Each row is a point. The window is the flat piece filled in between its corners: a triangle in 3 columns, a solid with four corners in 4, and so on. A path goes straight from each point to the next, and from the last back to the first. After which points does the path pass through the window?

Window:
0.009 0.020 0.016

-0.036 -0.009 0.050

0.004 -0.015 -0.039
Path:
(1): -0.023 -0.008 -0.027
(2): 0.014 -0.017 -0.015
(3): 0.005 -0.038 -0.034
(4): -0.027 -0.014 -0.059
(5): -0.043 0.010 0.020
(6): -0.007 -0.024 0.069
(7): 0.022 0.009 0.022
(8): -0.019 0.031 -0.001
(9): 0.001 0.006 -0.040
(10): 0.026 -0.039 -0.007
(11): 0.037 -0.011 0.000
(12): -0.003 0.031 -0.050
Through the window after points: 1, 5, 7

Window, 3 rows:
-0.006 0.016 0.035

0.010 -0.045 -0.031

-0.002 -0.024 0.021
Path:
(1): 0.027 -0.017 0.004
(2): 0.020 0.010 0.038
(3): -0.038 0.010 0.022
(4): -0.037 0.015 0.041
(5): 0.023 0.017 0.050
(6): 0.046 -0.053 -0.029
(7): -0.027 -0.029 -0.023
(8): -0.012 -0.001 0.006
Through the window after points: 2, 6

Window:
-0.050 -0.070 0.007 0.032

-0.011 0.048 -0.016 -0.028

0.011 0.009 -0.009 -0.026

0.005 0.005 -0.007 0.023
Path:
(1): -0.005 0.017 0.026 0.013
(2): 0.006 -0.015 -0.040 0.027
(3): -0.033 -0.037 -0.020 0.024
(4): -0.005 -0.062 0.040 0.025
(5): -0.009 0.004 0.032 -0.028
(6): -0.003 0.011 -0.028 -0.027
(7): -0.006 -0.007 -0.056 -0.010
(8): 0.019 0.021 0.031 -0.032
Through the window after points: 1, 7

Window, 6 rows:
0.005 0.000 0.030 -0.047 0.026 -0.036

0.021 -0.017 0.003 0.103 -0.016 0.026

-0.007 -0.069 0.022 -0.021 -0.020 0.013

0.003 0.051 0.019 0.046 0.001 0.040

-0.007 -0.011 0.001 -0.050 0.062 -0.007

0.015 0.033 -0.025 -0.018 0.016 -0.003
Path:
(1): -0.025 0.005 0.002 0.029 0.002 -0.034
(2): 0.044 -0.010 0.027 -0.028 -0.012 0.054
(3): 0.027 0.021 -0.011 -0.009 0.014 0.014
(4): -0.031 0.024 -0.029 -0.037 0.030 -0.043
(5): -0.016 0.001 0.017 0.000 0.007 -0.002
(6): 0.026 0.000 0.036 -0.020 0.025 0.000
(7): 0.025 -0.008 0.019 0.027 -0.016 0.026
(8): -0.008 0.004 -0.002 0.026 -0.009 0.006
Through the window after points: 3

Window:
0.025 0.039 0.043 0.022 0.015 0.001

-0.034 -0.002 -0.070 0.026 -0.004 0.047

0.044 0.027 0.004 0.033 0.009 -0.015

0.033 -0.048 0.001 -0.040 -0.020 -0.032

0.002 -0.060 -0.005 -0.007 -0.004 -0.030

0.001 0.033 0.001 0.023 -0.011 -0.015
Path:
(1): 0.003 0.045 0.014 0.002 0.035 0.000
(2): -0.027 -0.003 -0.044 0.019 0.046 -0.015
(3): 0.034 -0.015 0.001 -0.011 -0.067 0.038
(4): 0.003 -0.040 -0.022 0.004 -0.018 0.004
(5): -0.001 -0.006 0.002 0.006 0.011 -0.035
(6): -0.032 0.071 -0.014 0.006 0.032 0.012
(7): 0.046 -0.013 0.010 0.035 -0.031 -0.028
(8): 0.003 -0.010 0.018 0.040 -0.020 0.003
(9): 0.011 0.013 -0.029 -0.013 0.034 -0.032
(10): -0.004 0.016 -0.011 0.026 0.019 -0.003
(11): -0.005 -0.013 -0.020 0.025 -0.033 0.040
(12): 0.005 -0.013 -0.039 0.065 -0.030 0.029
Through the window after points: 2, 4, 6
